Rows are points. Two turns around zero, p and q, are shown by what they do to some points. Write where each new point lands after one turn and then the other. Backwards means that the second turn is done in reverse. Each puzzle has new turns, and all numbers are rounded.

Turn p:
[ 0.8 -2.3] -> [ 1.1 -2.2]
[-3.2 -3.8] -> [-2.6 -4.2]
[-0.3  4.3] -> [-0.9  4.2]
[4.5 0.7] -> [4.3 1.4]
[-1.7  1.0] -> [-1.8  0.7]
Turn q:
[-0.4 -4.0] -> [-2.1 -3.4]
[-1.9  0.0] -> [-1.7  0.8]
[ 4.3 -1.8] -> [ 3.1 -3.5]
[-0.7  0.5] -> [-0.4  0.8]
[-1.4  5.4] -> [1.0 5.5]
Where do these land?
q, then p: [0.0 2.8] -> [0.8 2.7]
q, then p: [-3.3 -1.1] -> [-3.5 -0.1]
q, then p backwards: [4.7 3.2] -> [5.7 0.1]
p, then q: [-1.0 -0.4] -> [-1.1 -0.1]
p, then q: [-0.4 -4.5] -> [-1.7 -4.2]

Turn p:
[-0.8  4.9  1.6] -> [-0.6  4.0  3.3]
[ 2.2 -3.7  0.5] -> [ 2.7 -2.9 -1.8]
[-1.2 -3.6 -0.6] -> [-0.7 -3.6 -1.1]
[-0.2  5.8 -1.9] -> [-2.1  5.7  0.4]
[ 0.0 -3.4  0.4] -> [ 0.8 -3.2 -0.8]
Turn q:
[-3.2 -0.6  0.8] -> [-0.4 -1.7 -2.9]
[4.9 1.5 2.0] -> [0.6 5.0 2.2]
[ 0.2 -3.2  1.9] -> [-3.4  0.9 -1.1]
[-2.0  2.3 -4.8] -> [ 3.2 -4.4  1.8]
Where do these land?
p, then q: [ 3.7  3.8 -1.8] -> [5.1 0.5 2.3]
q, then p: [-1.0 -1.6  1.9] -> [-2.6  0.2 -0.7]
q, then p backwards: [-2.5 -0.9  1.5] -> [ 0.4 -1.5 -2.6]
p, then q backwards: [-1.2  0.5 -6.2] -> [-1.8 -4.0  4.5]
p, then q: [-1.7 -1.3  5.6] -> [-3.7  4.3 -2.0]
q, then p: [ 2.6 -0.5 -1.0] -> [0.7 0.2 2.7]

Turn p:
[-0.4  2.6 -1.7  1.2] -> [-1.3  2.2  1.8  1.1]
[-1.0 -4.2 -3.0 -1.1] -> [ 4.1  0.3  1.0 -3.4]
[-3.5  1.7  4.0  1.4] -> [-0.7  1.9 -4.4  3.1]
[ 3.2 -0.5  1.0  4.5] -> [ 1.0 -2.8  2.0  4.3]
[ 1.8  0.3 -0.3 -6.1] -> [-3.0 -1.7 -0.5 -5.3]
Turn q:
[ 0.9 -3.8  0.2 -1.1] -> [-0.3  2.2 -0.6  3.3]
[-1.0  2.6  0.0  0.4] -> [ 0.7 -1.6  0.3 -2.2]
[ 2.1 -1.4 -4.7 -2.8] -> [-1.8 -2.3  2.5  4.6]
[-5.9  1.8  3.1  0.1] -> [ 5.9  0.3 -1.1 -3.4]
[ 1.9 -1.5  1.5  6.4] -> [-3.5  5.0  0.6 -3.4]
[ 2.1  2.4  0.0 -3.0] -> [-1.1 -3.7 -1.9  0.9]
Where do these land?
p, then q: [ 4.0  2.8  3.2 -2.7] -> [4.9 2.9 2.4 1.7]
p, then q: [ 1.5 -2.2  4.3 -2.7] -> [0.4 1.2 3.2 4.6]
q, then p backwards: [-1.1 -3.0 -4.4  0.9] -> [ 1.4  1.9 -3.4  3.6]
p, then q: [2.4 2.2 2.7 1.5] -> [ 1.4  3.5  2.2 -1.2]
p, then q: [-3.3  1.2 -2.9  0.5] -> [-0.5 -3.4 -1.5 -2.7]
p, then q: [-3.6 -1.0 -2.9  2.6] -> [-3.5 -2.6 -1.9 -2.6]

Turn p:
[ 1.0 -2.1 -0.5  4.6  2.0 -2.1] -> [ 2.1  3.5  0.5 -4.1 -1.3  0.4]
[ 0.5  2.4  1.8 -2.1  2.6  3.2] -> [-2.0 -1.9 -1.6  2.3 -3.8 -0.9]
[-3.9 -0.5  0.9 -1.9  1.2 -0.8] -> [-1.9  0.4 -3.7  0.5  1.6  1.4]
[ 4.6  5.8 -0.3  2.6 -0.1 -4.9] -> [ 1.7 -5.1  3.9 -5.6 -2.3  2.4]
[ 0.4 -3.9 -2.5 -3.9 -3.5  1.7] -> [0.4 1.9 2.3 5.5 3.5 0.3]
[-3.5  0.3 -2.7  0.2 -2.6  1.3] -> [ 2.5 -0.9 -2.0  1.5  3.6 -1.5]
[ 3.6 -3.0  4.1 -4.0 -4.0  2.8] -> [-5.2  1.0  5.0  4.2  0.8 -2.5]
[-3.9  0.7  1.1  1.2  1.7  2.5] -> [-0.3  0.2 -4.6 -0.1 -0.5 -2.4]
[ 1.2  0.4 -1.8  3.2  2.6 -3.8] -> [ 2.7  0.9  0.3 -4.2 -1.5  2.9]
Turn q:
[-6.5 -0.1 -1.4 -1.6 -0.1 -0.1] -> [ 1.0  4.4 -1.4  1.2 -4.8 -0.7]
[-0.1  2.7 -2.6 -1.1 -1.2  3.5] -> [-0.5 -2.1  0.6 -2.8 -3.8 -1.3]
[ 3.6 -1.4  3.7  2.0 -1.8 -0.9] -> [-2.8 -1.2  2.1  1.4  4.6  0.5]
[ 0.7  0.4 -4.0  6.3 -3.0 -2.4] -> [-5.1 -0.1 -3.6 -2.4  0.3  5.1]
[-2.1 -0.4  0.0 -6.5  1.6 -0.6] -> [ 5.5  1.5  2.5  1.6 -2.7 -0.7]
[ 3.1  2.0  4.3 -2.2  3.7  0.8] -> [ 3.3 -1.1  2.4 -1.2  4.1 -3.9]
[ 1.3 -3.3  0.0  3.1  0.8 -0.2] -> [-1.4 -1.5 -2.6  2.3  2.3  1.0]
Where do these land?
p, then q backwards: [ 1.7 -1.7  3.1 -0.9 -1.4 -2.7] -> [ 1.0  1.8  1.8  1.3 -3.9 -1.1]
q, then p: [ 0.9  5.3 -1.2  2.1  1.4  1.5] -> [-1.5 -0.7 -0.2  3.6  1.7  4.5]
p, then q backwards: [ 0.2 -2.3  1.0 -2.9  3.8  1.5] -> [-3.9 -2.6 -1.2  1.2 -2.4 -0.7]
q, then p: [-0.8  3.0 -2.3 -0.4 -3.3  3.8] -> [-2.7 -0.5  0.4  1.4  5.5 -0.2]
p, then q: [-1.8 -1.7  1.0 -1.6  2.2 -6.5] -> [ 1.9 -1.6 -0.4 -0.8 -4.9 -5.1]
q, then p: [ 2.4 -0.2 -5.1  2.8 -4.4  4.6] -> [-0.3  4.1 -1.9  3.6  6.6 -1.8]
p, then q: [-2.6 -2.4  3.5  0.9  1.7 -2.3] -> [ 2.5  1.8 -0.1 -2.3 -4.2 -1.0]
